Each wall is flat, endless, passes through zero and stands at right angles to its row. A trip goes straight from one point to another. Which walls does it cross, in order?

Walls:
(1): [ 13 -20  17]
(2): [-28  74 -27]
(3): [-74 -18  -2]
Trips:
[-24 -50  -2] to [-10 -47  37] => none
[-25  21  35] to [ 24  33 -42] => 3
[-43 -62  58] to [15  5 16] => 3
[38 42 36] to [-16 -14 -54] => 1, 3
[ 25  36 -25] to [ 20 -21 -23] => 2, 1
[-56  32  -6] to [-33   4 -28] => none
[ 48  95 -37] to [ 2  9 -4] => none

Walls:
(1): [ -5 -11  34  -5]
(2): [ 17 -20  67  48]
(3): [ 11   3 -80   8]
(4): [-28   9  -9  17]
Trips:
[ 52  15 -40 -53] to [-24   5 -11 -17] => 4
[ 51  19 -22  25] to [ 24  14  -8 -31] => 2
[ 56  -6 -19 -23] to [ 30 -78  51  36] => 2, 1, 3
[-22 -16  17  95] to [-20  13 -11  -4] => 1, 3, 2

Walls:
(1): [-15  13  37   7 -12   1  -1 -11]
(2): [-52   4  24  11   3  -3  41 -11]
(3): [-39 -12 -59   2  14 -20  -5 -28]
(4): [-45  -1 -35  16   6  11   1 -33]
(5): [ 31   3  15 -50 -59 -22   5  26]
(6): [  1  10 -28   3 -24 -22 -32  -6]
Trips:
[  7  22   8  13   5   8 -26  16] to [-13  -8  42   6  18   2  54 -49] => 6, 2, 4
[  0 -10  27 -26  29  10 -28 -56] to [ -9 -41  10   9  22   8   4 -30] => 2
[ -2   2   3   6  49 -27  -4   5] to [ 57   4  -2 -39  21   8 -13   5] => 2, 3, 5
[  1  27   1  40   1  22  -7 -37] to [  4 -13  32 -24 -95 -14 -13  14] => 3, 5, 4, 2
[-20 -17  22   7  -2  11   7 -42] to [ 25 -29  -8  29  30  46  79 -69] => 1

Walls:
(1): [ 57  16 -68 -27 -17 -43  25 -20   8  -6 -16]
(2): [ 18  13  32   0  33 -67 -12  -4  50  -3 -76]
(3): [ 17   3   8  -5   4  13  46 -41 -73  -9  24]
(4): [-64 -23  36  25  17   7 -61  -8  24  52 -10]
(5): [-78 -28   4  54  43 -38 -33  52  57 -56  27]
(6): [ 21 -25  -3   7  25 -40  41  20  57 -42  -5]
Trips:
[  3   8  43  12  34  23  -4 -81  21  -3  -4] to [ 44   8  43  48  43 -16  34  29 -30  40  11] => 6, 4
[ 26  34 -25  20  14  -4  33   8 -71 -27 -12] to [-34  34 -22  10  38 -24  23 -27  19  31 -52] => 2, 6, 4, 3, 5
[ 11  -8  44  23  11   6  19  -1 -27  12 -47] to [ 47   9 -33 -38   5  16  55   1  34 -17 -34] => 6, 4, 1
[ -3   9 -19 -28  64  45   6 -27   7 -58  60] to [ 14  18 -29 -30  23   7 -35  52  45 -15 -27] => 1, 3, 2
[ 23  43  70   9 -30  24  39  26  -3 -23  22] to [  8 -51  95 -16  12 -35  10  13  15  30 -25] => 2, 4, 3, 5
[ 30 -17  20 -26  19  34  13 -25 -28  26 -53] to [ -9   4  32  36   4 -10  38   1  13 -12  20] => 1, 6, 5
[ 14   6 -77  26  41  41 -45  12   2  -1  -7] to [ 38  32  -1  33 -27  58 -43  60 -10  -6  20] => 4, 1, 5

Walls:
(1): [ 65 -22 -62  24  -8  11   5 -29 -16  23 -51 -43]
(2): [-16 -33   3  60 -16   0  -1   4  12   6  43 -31]
(3): [  4  39 -20   2  62 -12  63 -19 -16  -5 -21 -29]
(4): [ 44  15 -17  11  11 -44  -2  49  36   7  -8  12]
(5): [-17  41  10 -23  -1  29  -7   4  36 -26  16   5]
Trips:
[-24  -6 -38  -2 -18  -6 -25   8  38 -34 -17  -5] to [ 23   9  -3  36 -33 -13  26   9  10  -5 -29  -8] => 5, 3
[ 40  -2   3  46   2  11 -95  79   5  18   6 -27] to [  7 -41  21   3  18   6 -22  -8 -50 -70  -2 -51] => 4, 3
[  9   6   9  11  16  35  -4  -2  32  27  35 -23] to [ -8  15  60  48  16   3  -8  21  25 -24  -7  23] => 4
[-24  18  41 -29  22 -27  15  10 -21   3 -31 -33] to [-56  17   6  14  41  28 -10  -1  30  57  31 -12] => 5, 2
[ 23  -4  74 -62 -24  30  19  74  21  28 -15  39] to [ 52 -56  71  11  -5  34 -37  45   8 -36   9   7] => 2

Walls:
(1): [ -8  34  12 -24 -15  47 -49  31 -10  11 -22  -4  -9 -27  20  16 -50 -43]
(2): [ -2   7  27 -22  13  13  45  50   2 -37  56  25 -23  -3 -13 -11  -9 -15]
(3): [-23 -21  20  25  23 -20 -35  13   2 -21 -25  30 -19  -6 -13   2   5  27]
(4): [ 46 -16   2  -7   5  21  15  24  10 -32 -12  20 -12 -31   8 -55 -13  29]
(5): [-12 -31 -15 -11  -4 -50 -19  14  -4 -35  11  27 -35 -31  16  42  36 -50]
(6): [ -8  21 -25 -20 -37  11 -36   0 -49  16  46 -15  -2  23 -95  10  24 -22]
Trips:
[ -7   0 -30  13 -56  -7  15  41  22  20  28  21  52 -11  15   2 -34 -33] to [ -5  -4  26 -31  21  15  12 -16  -1  13 -42 -17 -40  -2  20   8  20 -40] => 6, 2
[ 14  -5  30  -3  20 -39  46  26   5 -14 -17 -49   6   4   6 -24 -34 -33] to [  4   9 -16 -35  29  16 -19 -34 -31 -32 -32  -7  28 -58 -12   2  -6  23] => 1, 2, 3

Walls:
(1): [  2  -7  15   0 -22  -3 -30  15   6  38  17  15   4  18  46   3 -16 -16
  21  26  -1 -17 -13  26]
(2): [ 27   0 -25  -1 -19  -6 -14  23 -10  18  16  57  -2  35 -43 -10 -15  -3
  -1  -1  53 -26   2 -16]
(3): [-33  24  -5   3  22 -14  -1  10 -10  16 -18  15 -24  10 -28  27 -25  13
  12 -19  -8  36 -40 -11]
(4): [ 26 -28 -24 -16  -7   7  25  11 -18 -11   4  30 -38 -14  15   5   0   9
  26 -21 -29   5  17  14]
(5): [-36  39 -26   7 -79 -20   5 -12  22 -23 -45   1  10 -25   2  -5   7  -9
  -2 -45   2 -19  -4  -9]
(6): [ 11   7  17 -27 -26 -13   9  -1   7   2  11  -7  40  26 -19 -17  15  26
 -15  -2   2   1 -10  18]
Trips:
[ -1 -37  14  45 -20  21  16 -25 -15 -19 -28  -2 -32 -65 -16 -27  23 -12
  -9  22  -4  25  27  -6] to [  9   8   4  29  20  37  34 -33  -2  65 -29   6 -21   6   2  -5 -22  18
 -12  -7   5  -7  26 -43] => 5, 3, 2, 4
[-21   6  77   0  -6 -14 -11   7  28 -27 -17  59  25  13 -47  -5 -39 -18
  23 -18  56  -3 -14  10] to [-21  18 -37  23 -11 -40  19 -24 -28 -21 -68 -12 -10 -23 -18   4  -6 -10
 -27 -52  -6  22  52 -11] => 1, 6, 2, 4
[ -6   2  15   0 -95 -36   7  11   4  13  16  14   2   0  25 -13  -4 -12
  48  23 -40   0 -23 -33] to [-23  14  -7  11 -20 -15 -37   8 -19 -34  -7 -50  12 -22  -3 -10 -36 -36
  21 -10 -19   1  12 -23] => 2, 6, 4, 3, 1
[  0  36  28  -7 -29 -20   1  -6 -22  46  -4   5 -25  15  33  -3 -32  23
   4   1  23   3 -46   3] to [ 12  17   6 -29 -19 -21 -20 -22 -24  24 -39 -53  -8  -2 -18  -1 -13  46
 -27  -4  20 -41   2  15] => 1, 3
